Each row of a before or after table is a point. One or more steps were done to the points. Then noise was added and the rows were shuffled. The steps act on how far a point lies along the listed directions, d1 being the first. Write out the steps. A step turns or swaps two directions, mirrors them in a line or flattens them onto one, adds a multiple of one to another, or multiplies one. Angles are multiples of 10 degrees, from the lower direction toward the higher: turns from -170 to 170, lines from 10 to 170 but not 90. Use the fewest steps. Two steps may share a direction if one is a turn and the other turns, adds or multiplies; they go together, in the order done. Otherwise the lowest direction goes first.
In the rows, zero is written as 100.

Directions:
(1): [141, 118]
(2): [82, 141]
Before:
[[85, 98],
[77, 113],
[92, 97],
[81, 87],
[88, 101],
[129, 81],
[82, 86],
[74, 95],
[88, 92],
[95, 96],
[60, 90],
[109, 83]]
After:
[[85, 94],
[111, 84],
[51, 73],
[80, 93],
[50, 72],
[74, 93],
[155, 92],
[5, 65],
[39, 80],
[67, 91],
[55, 105],
[67, 82]]
Steps: multiply d1 by 2.5

Directions:
(1): [98, 40, 99, 82]
(2): [97, 118, 85, 42]
(3): [123, 103, 156, 85]
(4): [42, 103, 123, 98]
Before:
[[115, 116, 124, 53],
[138, 119, 87, 92],
[141, 148, 50, 48],
[57, 138, 60, 109],
[85, 129, 112, 129],
[112, 100, 35, 110],
[86, 114, 154, 163],
[110, 60, 162, 90]]
After:
[[136, 148, 107, 107],
[128, 130, 69, 87],
[88, 40, 105, 81],
[92, 72, 78, 75],
[62, 83, 77, 133],
[78, 115, 83, 121],
[114, 102, 71, 106],
[86, 161, 105, 118]]
Steps: mirror d1 and d3 in the line at 30 degrees; multiply d2 by 0.4; multiply d4 by 0.7

Directions:
(1): [134, 104, 98, 69, 125, 67, 112, 162]
(2): [78, 142, 42, 102, 86, 60, 120, 88]
(3): [118, 171, 111, 95, 84, 140, 81, 115]
(4): [120, 85, 83, 104, 66, 73, 29, 105]
(5): [136, 112, 81, 117, 164, 99, 80, 64]
Before:
[[100, 78, 99, 93, 34, 111, 93, 161],
[105, 26, 136, 98, 38, 88, 65, 105],
[96, 55, 128, 86, 72, 119, 82, 127],
[95, 92, 91, 101, 105, 65, 119, 111],
[59, 129, 130, 104, 88, 147, 156, 115],
[43, 101, 89, 109, 54, 71, 122, 98],
[114, 42, 136, 84, 121, 102, 97, 115],
[104, 146, 155, 101, 20, 174, 45, 116],
[163, 95, 102, 144, 119, 119, 24, 93],
[69, 94, 105, 102, 102, 117, 174, 99],
[86, 125, 132, 81, 51, 131, 98, 101]]
After:
[[69, 110, 68, 109, 84, 87, 111, 58],
[93, 74, 142, 82, 78, 89, 98, 159],
[96, 99, 64, 98, 26, 43, 77, 101],
[69, 108, 61, 94, 53, 86, 93, 101],
[89, 120, 106, 69, 59, 84, 110, 121],
[65, 116, 116, 89, 88, 115, 165, 138],
[81, 82, 84, 111, 21, 112, 81, 125],
[80, 94, 119, 92, 95, 121, 171, 125],
[138, 128, 43, 149, 123, 76, 53, 75],
[96, 79, 127, 111, 96, 107, 99, 99],
[97, 150, 68, 84, 35, 67, 82, 138]]
Steps: turn d1 and d2 by -160 degrees; multiply d3 by 0.4; turn d4 and d5 by 10 degrees

Directions:
(1): [75, 110, 95, 65, 170, 83, 134, 148, 115, 104, 121, 121]
(2): [71, 52, 111, 87, 100, 81, 61, 90, 55, 70, 126, 153]
(3): [67, 154, 134, 79, 84, 158, 74, 121, 104, 76, 83, 123]
(4): [127, 148, 40, 114, 117, 91, 86, 79, 84, 106, 78, 157]
(5): [85, 110, 68, 55, 41, 56, 101, 103, 150, 78, 108, 107]
Before:
[[106, 76, 96, 129, 173, 108, 105, 98, 46, 131, 117, 116],
[67, 108, 136, 98, 121, 138, 79, 112, 79, 81, 104, 124],
[88, 73, 82, 115, 153, 86, 81, 96, 51, 99, 103, 147],
[75, 102, 141, 53, 79, 132, 108, 128, 133, 78, 100, 88],
[129, 87, 104, 122, 86, 108, 64, 64, 80, 114, 98, 89],
[102, 69, 148, 112, 60, 80, 97, 102, 107, 97, 98, 59],
[108, 105, 101, 97, 82, 109, 124, 106, 126, 118, 95, 85],
[112, 99, 82, 113, 177, 81, 105, 80, 60, 107, 128, 157],
[75, 95, 117, 84, 120, 122, 120, 124, 107, 101, 106, 88],
[95, 111, 129, 98, 74, 134, 113, 110, 126, 95, 78, 55]]
After:
[[89, 114, 139, 73, 45, 152, 82, 102, 125, 76, 83, 87],
[128, 94, 109, 134, 50, 78, 78, 72, 89, 97, 75, 83],
[73, 80, 129, 91, 84, 123, 95, 103, 96, 91, 103, 84],
[132, 110, 75, 118, 117, 95, 73, 70, 78, 120, 97, 122],
[102, 90, 103, 129, 180, 111, 126, 121, 82, 127, 95, 83],
[96, 83, 97, 87, 66, 93, 94, 95, 110, 96, 108, 117],
[106, 84, 119, 108, 194, 90, 144, 112, 88, 124, 135, 93],
[81, 95, 107, 86, 42, 113, 68, 85, 97, 64, 85, 115],
[80, 127, 148, 112, 116, 165, 86, 113, 90, 90, 91, 100],
[94, 52, 114, 123, 170, 101, 109, 103, 51, 130, 128, 94]]
Steps: turn d1 and d4 by -60 degrees; mirror d2 and d5 in the line at 110 degrees; multiply d3 by 1.3

Directions:
(1): [122, 87, 123, 163, 143, 110, 76, 99, 137, 55, 41, 84, 86, 97, 88, 125, 141, 111]
(2): [127, 124, 97, 66, 124, 113, 120, 61, 152, 90, 82, 127, 114, 134, 63, 39, 78, 142]
Before:
[[119, 135, 92, 59, 123, 106, 113, 63, 150, 80, 86, 133, 119, 142, 45, 5, 67, 140],
[91, 101, 96, 81, 109, 116, 118, 87, 107, 108, 96, 112, 93, 110, 87, 91, 84, 102],
[99, 101, 91, 94, 109, 100, 92, 108, 83, 107, 95, 94, 85, 92, 109, 112, 98, 103],
[98, 110, 88, 105, 90, 99, 107, 92, 101, 120, 127, 114, 93, 109, 99, 79, 91, 95],
[80, 76, 96, 122, 81, 91, 94, 131, 72, 108, 110, 79, 115, 67, 139, 161, 94, 75],
[122, 97, 109, 136, 125, 102, 75, 112, 114, 77, 65, 108, 90, 87, 98, 123, 115, 99],
[118, 103, 110, 120, 117, 94, 86, 91, 127, 82, 57, 98, 95, 109, 102, 81, 104, 118],
[85, 93, 89, 110, 84, 93, 98, 129, 54, 134, 123, 86, 95, 99, 133, 131, 107, 64],
[120, 95, 132, 158, 146, 111, 75, 92, 135, 53, 33, 83, 95, 114, 89, 117, 148, 132],
[94, 108, 114, 125, 86, 92, 94, 119, 77, 103, 111, 80, 105, 82, 108, 96, 92, 84],
[86, 91, 104, 97, 102, 97, 98, 121, 93, 108, 98, 81, 100, 111, 103, 117, 110, 83],
[87, 89, 102, 102, 66, 95, 79, 110, 63, 103, 133, 85, 100, 75, 106, 144, 110, 68],
[123, 79, 129, 192, 161, 133, 79, 84, 144, 38, 14, 69, 68, 102, 78, 139, 142, 116]]
After:
[[94, 73, 107, 148, 106, 98, 85, 125, 96, 84, 79, 75, 110, 72, 128, 164, 110, 86],
[130, 115, 122, 115, 147, 116, 95, 68, 154, 62, 41, 105, 108, 135, 69, 70, 120, 155],
[97, 84, 111, 128, 86, 100, 69, 108, 79, 84, 106, 78, 94, 74, 100, 152, 127, 74],
[117, 111, 104, 97, 110, 94, 96, 84, 127, 92, 69, 107, 102, 117, 98, 63, 90, 124],
[94, 136, 76, 25, 82, 93, 123, 77, 104, 117, 136, 136, 126, 133, 67, 7, 44, 118],
[94, 86, 100, 140, 104, 99, 87, 130, 70, 114, 96, 79, 89, 97, 128, 144, 126, 68],
[93, 106, 89, 111, 85, 96, 104, 98, 92, 122, 130, 110, 90, 103, 106, 89, 95, 88],
[130, 106, 106, 118, 131, 106, 85, 98, 131, 77, 63, 119, 96, 99, 85, 98, 104, 114],
[139, 104, 118, 140, 167, 141, 104, 50, 177, 45, 18, 98, 85, 133, 50, 77, 109, 148],
[85, 100, 93, 77, 101, 112, 118, 91, 96, 115, 105, 110, 92, 107, 93, 95, 81, 95],
[101, 100, 93, 99, 113, 102, 91, 108, 87, 103, 89, 93, 84, 92, 107, 112, 102, 105],
[98, 106, 118, 136, 96, 94, 90, 117, 87, 94, 98, 78, 103, 82, 104, 99, 99, 87],
[91, 91, 107, 103, 109, 99, 96, 118, 102, 102, 88, 80, 99, 113, 99, 118, 114, 87]]
Steps: turn d1 and d2 by 40 degrees

Directions:
(1): [129, 102, 135, 131, 119, 77, 98, 112, 172, 106, 122, 148, 122, 131, 108, 73, 137, 113, 57, 145, 56, 59, 108, 84]
(2): [42, 118, 117, 107, 103, 108, 121, 120, 58, 135, 97, 89, 132, 82, 118, 42, 90, 148, 95, 147, 52, 152, 118, 121]
(3): [107, 101, 109, 134, 57, 63, 121, 108, 92, 106, 97, 135, 93, 68, 108, 108, 90, 179, 65, 104, 178, 94, 52, 110]
Before:
[[75, 113, 102, 90, 77, 107, 116, 104, 54, 97, 91, 89, 79, 76, 97, 112, 76, 115, 113, 76, 127, 126, 91, 122],
[117, 111, 126, 128, 119, 103, 109, 121, 166, 101, 134, 133, 136, 136, 106, 65, 128, 101, 69, 151, 28, 75, 115, 84],
[74, 101, 69, 100, 35, 91, 149, 104, 5, 92, 83, 93, 89, 39, 90, 114, 57, 154, 110, 57, 193, 165, 41, 136],
[136, 108, 94, 113, 105, 97, 90, 95, 137, 85, 93, 109, 79, 121, 98, 94, 127, 86, 89, 91, 95, 64, 112, 79],
[112, 83, 84, 126, 80, 77, 106, 103, 100, 97, 104, 108, 85, 83, 100, 119, 82, 134, 93, 86, 152, 86, 63, 112],
[101, 95, 107, 112, 80, 85, 107, 114, 108, 124, 100, 134, 99, 98, 99, 104, 92, 130, 73, 101, 114, 98, 75, 100],
[97, 85, 83, 87, 114, 115, 78, 77, 99, 92, 105, 81, 82, 126, 88, 141, 105, 46, 113, 66, 83, 104, 120, 85],
[147, 82, 101, 107, 91, 84, 83, 93, 139, 83, 102, 118, 88, 115, 93, 115, 111, 77, 69, 105, 114, 59, 101, 86]]
After:
[[44, 116, 104, 107, 73, 98, 152, 124, 27, 120, 97, 102, 134, 67, 104, 46, 77, 153, 92, 120, 84, 180, 88, 136],
[127, 105, 78, 101, 95, 105, 91, 85, 106, 82, 83, 91, 65, 106, 94, 113, 108, 79, 106, 62, 126, 75, 105, 83],
[134, 79, 82, 90, 79, 99, 79, 85, 100, 75, 87, 89, 75, 99, 85, 132, 88, 63, 96, 76, 138, 81, 97, 93],
[62, 118, 122, 100, 94, 108, 120, 116, 65, 110, 98, 99, 104, 87, 106, 76, 90, 127, 101, 109, 83, 129, 107, 122],
[162, 92, 101, 120, 102, 96, 94, 101, 179, 69, 129, 131, 100, 142, 86, 126, 125, 63, 83, 95, 94, 39, 87, 73],
[93, 87, 81, 111, 90, 91, 102, 105, 87, 104, 99, 88, 91, 88, 99, 106, 81, 116, 108, 88, 122, 105, 83, 117],
[108, 93, 101, 103, 88, 91, 98, 106, 111, 116, 102, 127, 94, 107, 95, 112, 95, 104, 83, 92, 105, 94, 84, 95],
[73, 89, 85, 93, 99, 111, 93, 83, 70, 105, 96, 79, 84, 107, 96, 131, 91, 80, 108, 76, 98, 129, 112, 101]]
Steps: turn d1 and d2 by -60 degrees; multiply d3 by 0.4
